Every row gives one point. Each copy is the shape, with its points in the same order, stretched, turned, moved and blurred by noise. Say if it was mirrored as well.

Shape, 7 rows:
[[ 2.1 -0.9  3.5]
 [-0.5 -0.1  1.3]
 [ 1.2 -3.3  6.0]
 [-1.2  0.4  0.8]
 [-0.9  3.3 -3.0]
 [-6.0 -1.9  1.7]
 [ 0.5 -4.6  1.6]]
Copy 1:
[[ 3.2 -1.7  4.4]
 [ 0.6 -0.6  2.4]
 [ 2.0 -4.7  6.3]
 [-0.3  0.3  2.1]
 [-0.2  4.1 -0.3]
 [-5.3 -1.8  3.3]
 [ 0.7 -4.7  1.4]]
Copy 1 is: only turned
Copy 2:
[[ 4.3 -0.4  3.2]
 [ 1.2 -0.1  1.1]
 [ 6.9 -0.7  1.1]
 [ 0.2  0.1  0.9]
 [-4.1  0.4  2.3]
 [ 0.6  0.4 -4.6]
 [ 4.0 -4.0  0.2]]
Copy 2 is: mirrored

Shape, 10 rows:
[[-6.6 -0.4 -7.0  5.8]
 [ 1.5  2.3 -1.0 -0.8]
 [ 0.2 -3.7  5.1  1.5]
 [ 1.4  2.8  3.9 -2.1]
 [-1.2 -1.6  0.8  2.2]
 [-1.7 -1.5  2.3 -2.3]
 [ 2.5 -0.7  1.6 -1.9]
 [ 2.5 -3.6 -2.9  2.7]
 [-0.3  0.0 -0.9  2.6]
 [ 1.5 -1.5 -2.1  3.5]]
Copy 1:
[[-6.3 -0.5 -4.2  7.4]
 [ 0.6  1.3 -1.7 -0.4]
 [-1.7  0.7  6.1  0.2]
 [ 1.6  4.5  1.1 -2.1]
 [-2.1  0.2  1.6  1.8]
 [-2.5  2.8  1.5 -2.1]
 [ 0.2  0.5  1.4 -2.1]
 [-0.8 -5.1  0.4  1.7]
 [-1.1  0.1  0.3  2.4]
 [-0.3 -3.1  0.0  2.3]]
Copy 1 is: only turned
Copy 2, 10 rows:
[[-1.2  5.3 -9.1  6.0]
 [ 1.4  1.9  0.9 -1.9]
 [-5.2 -4.0  3.5  2.6]
 [-2.9  0.7  5.4 -3.8]
 [-2.3 -0.6 -0.1  2.7]
 [-4.4 -1.2  0.6 -1.7]
 [-1.0 -2.1  3.1 -2.4]
 [ 2.2 -3.3 -1.8  3.3]
 [-0.7  0.6 -0.6  1.5]
 [ 1.5 -1.0 -1.5  2.9]]
Copy 2 is: only turned
Copy 3:
[[-7.0  5.0  9.4  0.6]
 [ 2.0  3.4 -1.1  0.0]
 [ 1.1 -5.9  0.7  2.7]
 [ 2.5  0.8 -4.8  2.2]
 [-0.7 -1.2  2.6  1.4]
 [-1.6 -1.8 -2.3  0.4]
 [ 3.2 -0.8 -2.2 -0.6]
 [ 2.5 -0.8  5.7 -2.4]
 [ 0.4  1.1  3.0  1.2]
 [ 2.2  0.8  5.1 -0.4]]
Copy 3 is: mirrored
Copy 4:
[[ 0.4  4.8  7.6 -5.0]
 [-0.4  0.9 -2.2 -0.2]
 [ 0.2 -4.1  1.5  2.1]
 [-2.4 -0.4 -3.4  2.9]
 [ 0.1 -0.7  3.0  0.0]
 [-1.7 -3.7 -0.5 -1.4]
 [ 0.9 -1.7 -3.7 -0.1]
 [ 5.9 -0.5  0.1 -1.3]
 [ 1.2  1.8  1.6 -0.2]
 [ 3.5  0.9  1.8 -0.2]]
Copy 4 is: mirrored

Shape (10 x 6):
[[ 0.8 -2.3 -1.6  3.7 -1.5 -0.4]
 [-2.5 -4.6  1.0  0.2  4.9  1.8]
 [-0.8 -0.1 -2.3 -1.7  4.2  0.0]
 [-2.6  0.3 -1.8 -0.3  5.6  1.4]
 [-1.2 -0.4  0.8  0.6  4.3 -0.6]
 [ 4.9  0.4 -1.6  2.4  5.7  3.7]
 [ 1.3  0.7 -1.1 -0.8 -6.8  3.2]
 [-1.9  0.7  4.9  1.5 -8.7  0.1]
 [-1.3  0.5 -0.4  3.6  2.8  1.0]
 [ 6.5 -1.0 -1.8  0.8  4.9  0.1]]
Copy 1:
[[ 3.5  0.2 -1.2  1.3 -0.4 -1.3]
 [ 3.0 -3.3  4.3 -2.0  2.9  3.1]
 [-1.8  0.0  2.5 -2.3  2.5 -0.3]
 [-0.5  1.6  1.8 -2.0  3.1  2.6]
 [-1.2  0.4  1.6  0.2  0.9  2.4]
 [ 0.4  5.1  2.1 -3.5 -1.8  2.5]
 [ 1.9 -2.9 -6.1 -1.8 -5.5 -0.3]
 [ 1.4 -4.7 -7.1  5.2 -5.8  2.4]
 [ 2.1  2.9  0.2  1.3  0.8  3.4]
 [-0.2  4.1  3.1 -3.0 -2.7 -1.4]]
Copy 1 is: only turned
Copy 2 (10 x 6):
[[ 1.8 -2.4  0.6 -0.7  2.3 -1.4]
 [-0.5 -1.0  4.9 -1.1  3.0  5.2]
 [ 0.6  3.2  2.0  0.0  1.8  3.8]
 [-0.8  2.2  2.3  1.4  2.8  4.8]
 [ 0.2  0.5  1.3 -1.1  1.8  4.7]
 [ 6.3 -1.5  0.3  2.2  2.6  5.4]
 [ 0.6 -1.1  2.2  2.7 -4.0 -3.2]
 [-3.3 -3.9  0.8 -1.1 -5.4 -3.0]
 [ 0.3 -1.6  0.0  0.9  2.7  2.7]
 [ 7.3  0.3  0.0 -0.9  2.6  4.4]]
Copy 2 is: mirrored
Copy 3 (10 x 6):
[[-0.5  0.4 -0.4  2.1  0.3 -1.3]
 [ 0.5 -5.4  0.2  3.1  1.5  3.6]
 [ 1.0 -4.2 -0.8 -1.0  3.4 -0.9]
 [ 0.6 -4.1 -0.5  0.3  4.9  0.1]
 [ 1.8 -3.3  2.0  1.2  3.4  0.4]
 [ 6.4 -2.5 -2.3  3.4  3.4 -1.0]
 [ 0.3  5.1 -2.8 -3.0 -1.7  1.4]
 [-1.0  7.3  3.7 -1.4 -0.7  4.3]
 [ 0.7 -1.0 -0.2  2.6  5.2  0.3]
 [ 5.1 -4.0 -0.1  2.5  1.2 -3.0]]
Copy 3 is: only turned
